Each row is a point. Two turns around zero, p and q, are shown by what they do to some points. Write where each new point lands after one turn and then the other. Backwards means that the second turn is done in reverse. Each puzzle has new turns, and all numbers are rounded.

Turn p:
[-61 -39] => [-37 -62]
[38 -20] => [43 -1]
[15 6] => [11 12]
[-14 16] => [-20 8]
[22 36] => [3 42]
Turn q:
[9 22] => [17 17]
[24 10] => [26 0]
[3 32] => [15 29]
[-36 -64] => [-57 -46]
Where do these land?
p, then q: [39 -53] => [43 -49]
p, then q: [-17 4] => [-17 3]
p, then q backwards: [4 48] => [-33 35]
p, then q: [-26 1] => [-26 -1]

Turn p:
[2 -18 23 15] => [12 -11 13 26]
[-37 42 -2 -87] => [-52 -34 12 -82]
[-1 -8 6 17] => [5 -1 -2 19]
[32 34 11 26] => [-13 45 22 17]
[27 -69 -9 6] => [73 -12 -7 12]
[-23 18 -28 23] => [-23 12 -38 8]
Turn q:
[35 15 -14 -27] => [-1 35 -18 -29]
[19 -28 -20 64] => [55 1 -13 50]
[-43 39 -14 7] => [-51 -9 -11 29]
[-5 23 -9 -22] => [-28 9 -11 -12]
[-4 -23 61 19] => [21 -15 63 5]
[-5 -18 -46 -66] => [-12 -20 -54 -58]
[4 -7 42 26] => [16 1 45 16]
Where do these land?
p, then q backwards: [12 17 -14 -17] => [17 7 5 -24]
p, then q: [13 -14 -22 -8] => [3 20 -14 -17]
q, then p: [-42 -15 -11 -22] => [27 -36 -23 -4]
p, then q backwards: [1 -13 45 -12] => [-23 -17 37 14]
q, then p backwards: [-2 83 -2 73] => [12 43 29 97]
q, then p: [18 -58 4 -14] => [46 9 29 -29]

Turn p:
[34 -10 -34 -13 30 -10 5 43] => [29 -1 -10 -23 46 -18 6 39]
[-15 74 17 -22 23 -11 16 45] => [-36 68 31 4 22 -2 8 44]
[-8 -15 21 34 -7 -36 11 28] => [-3 -8 2 30 -13 -48 23 12]
[-18 -45 -23 40 -134 5 -13 38] => [89 -13 -25 46 -111 1 27 19]
[-26 -45 -6 -20 40 2 23 -18] => [-36 -57 -10 -22 12 5 -10 15]
[12 22 24 4 23 35 -14 9] => [-1 14 24 25 34 19 -15 -7]
[3 -5 10 -32 12 -5 -34 -47] => [-13 -4 4 -31 -2 2 -47 -36]
[35 -18 4 5 -29 14 23 -47] => [20 -27 12 -21 -14 19 28 -49]
[-18 41 -11 6 42 7 -16 -51] => [-50 25 -28 -7 26 23 -19 -37]
Turn q:
[-13 -50 -67 -31 0 46 -27 -3] => [-38 -63 -21 5 -1 56 5 43]
[4 7 -43 -41 -17 -27 -17 29] => [4 -9 -39 -36 14 3 -28 43]
[35 4 53 -16 -35 -14 1 -61] => [64 -22 6 -20 -28 -7 8 -60]
[-13 37 34 -21 12 58 31 -23] => [-13 33 34 -12 -28 52 -3 -46]
[18 -6 -12 6 48 -22 -28 58] => [3 14 10 14 67 -9 -10 48]
[-20 75 59 3 -8 -18 -30 -13] => [33 38 25 5 -18 -21 -72 -43]
[-17 -31 -57 49 -11 -29 35 -33] => [-56 -32 -39 5 -9 -52 40 -10]
[6 -40 0 5 -13 15 -6 51] => [14 6 -4 24 -2 12 26 55]
[27 17 -3 40 4 -20 0 23] => [9 28 -21 23 31 -27 6 -3]
[-27 -13 36 5 20 11 41 -29] => [-20 6 49 -9 -27 -7 28 -27]
Where do these land?
q, then p backwards: [-30 -10 -3 4 38 -21 13 12] => [-5 10 29 -19 28 -24 18 14]
q, then p backwards: [-39 -22 46 -31 -39 24 15 -14] => [-15 -11 18 -32 -75 2 15 -6]
q, then p: [18 43 14 -67 10 31 -6 -65] => [10 -29 26 -31 -4 61 -59 -50]
q, then p: [48 23 1 22 53 9 25 -18] => [-63 -8 -2 -15 39 20 7 -31]
q, then p: [59 -47 -3 15 15 -17 -10 7] => [-3 -37 2 -13 54 -21 39 10]
p, then q: [-32 26 28 9 -57 -61 -30 -21] => [23 0 -52 -12 -53 -46 -44 -25]
p, then q: [8 -31 -14 18 -18 43 -47 41] => [27 -5 -32 54 48 10 22 1]
p, then q: [-26 -24 -59 20 -5 28 -4 13] => [-27 -6 -45 21 21 29 26 30]
q, then p backwards: [-6 42 -9 10 2 -35 44 43] => [2 55 -21 -12 16 -53 -15 11]
